Each row of a before or after table is a point. One or more steps were done to the points. Then noise was added and the rows were shuffled. The steps act on how far a point lies along the listed directions, d1 being the first. Write out the steps. A step turns or swaps two directions, mirrors them in a line or flattens them onto one, adds a multiple of one to another, or multiplies one. Angles are multiples of 10 degrees, from the lower direction toward the higher: turns from -170 to 170, lines from 10 to 170 but not 90. Use the fewest steps. Two steps may share a direction if one is a turn and the other turns, adds or multiplies; they go together, in the order done. Otherwise the lowest direction goes first.

Directions:
(1): [ 52 -11  41]
(2): [ 32  53 -26]
(3): [-28  40  47]
Before, 11 rows:
[[ 26 -47 -13]
 [ 32 -19 -13]
 [ -8  25 -13]
 [ 34 -10  14]
 [ 31 -28  21]
 [  6   1 -40]
 [  6  -7  39]
 [ 10   1 -19]
 [ 32  25   9]
 [ 12  -2 -60]
 [  3  -6  38]]
After (11 x 3):
[[-10   0  25]
 [ 27  18   9]
 [ 16  -3  -7]
 [-16  22 -18]
 [ 54 -48   5]
 [ 23  -6 -20]
 [ 39 -28  24]
 [ 38 -15  23]
 [ -1  -2  28]
 [ 51 -24   0]
 [ 33 -12 -34]]
Steps: add -0.7 times d3 to d1; multiply d2 by 0.7

Directions:
(1): [  5 -21  29  60  17  35]
(2): [ 32  22 -39   2  57  10]
Before:
[[  6  -8  31 -10 -13  -7]
 [ 19   5 -49 -11  52 -12]
 [ -7  18 -12 -49 -28 -16]
 [ 16  28 -56 -33  25 -13]
 [ -9  22 -30 -60 -20 -39]
 [ -7  25 -33 -49 -32 -29]
 [  1  19 -39 -47   4  -7]
 [ 16   4 -18  23  47  33]
 [-10   7   3 -31 -23 -17]]
After (9 x 6):
[[-14  11 -27 -52 -20 -13]
 [-21  11 -11 -41 -57 -29]
 [ 20  14 -38  -1  47  19]
 [-21   7   7 -38 -44 -12]
 [-24   6  -5 -51 -44 -38]
 [-14   0  17 -17 -30 -11]
 [  9   8 -52 -34  34 -27]
 [ -2  26 -49 -51  -2 -27]
 [  8 -10  33  -1  -5  -3]]
Steps: turn d1 and d2 by 30 degrees

Directions:
(1): [-25  10 -22 -17 -33  19 -31  15  53]
(2): [-18  10   9   2 -56 -10 -24 -22 -46]
(3): [-24 -41  37  21  -4 -20 -14  46   3]
(4): [ 35 -10  40   7 -13  60 -10  -4   3]
(5): [-18  11  53 -44  10 -18   5 -28  21]
Before (13 x 9):
[[  1  -5   7  -5  23  -6  11  -8   3]
 [  1   1  36 -18   6   9  -3   2  12]
 [ 12   6  -7  16   9   4  13  -8 -13]
 [-20  -4  -9   4 -13 -18 -10   7  -9]
 [ 17  16 -15  -6 -13  20  -5 -12  16]
 [  5   2  -9  -1   4  24  -2  -2  18]
 [ -6   5 -30   4   3   5  -1   8  15]
 [ 12   2  16   7  -4  26   0  -1 -10]
 [ 10  13  -7 -16   4  17   5  -1   7]
 [ 11  13  -1  -7 -12   0   9 -21 -12]
 [-21   2  -8  -6 -19 -21 -11   5  -1]
 [-10  -4  34  -6 -15  -5  -6   0   3]
 [ -9  -2  14  -9   3 -12   4  -2  14]]
After, 13 rows:
[[  1 -16   2  22   7   5   3  23  13]
 [ 17 -26   7  40 -33  24 -22  28 -16]
 [ 25  21  13 -16   1  21  14 -39  -5]
 [ 32  -8  43  11  -4  61  -2   6  -1]
 [  2 -13  11  18 -23  32 -20  10  -3]
 [ 34  20   8 -11 -12  52  -7 -17  -1]
 [  0  17 -19 -10  -4  -7   6 -20   6]
 [-19  14 -17 -17  10 -53  15 -17 -21]
 [-26  11  -7 -21  17 -48  13 -18 -12]
 [-33  -4 -12   8 -15 -26 -13  14  -3]
 [  8 -11  -7  18 -20  22 -13  31 -11]
 [ -4   1 -24  -1   6   4  -3   0  13]
 [ 22 -21 -15  33   0   5   9  29 -13]]
Steps: turn d1 and d2 by 90 degrees; multiply d3 by 2; turn d3 and d5 by 120 degrees; multiply d4 by 2.5
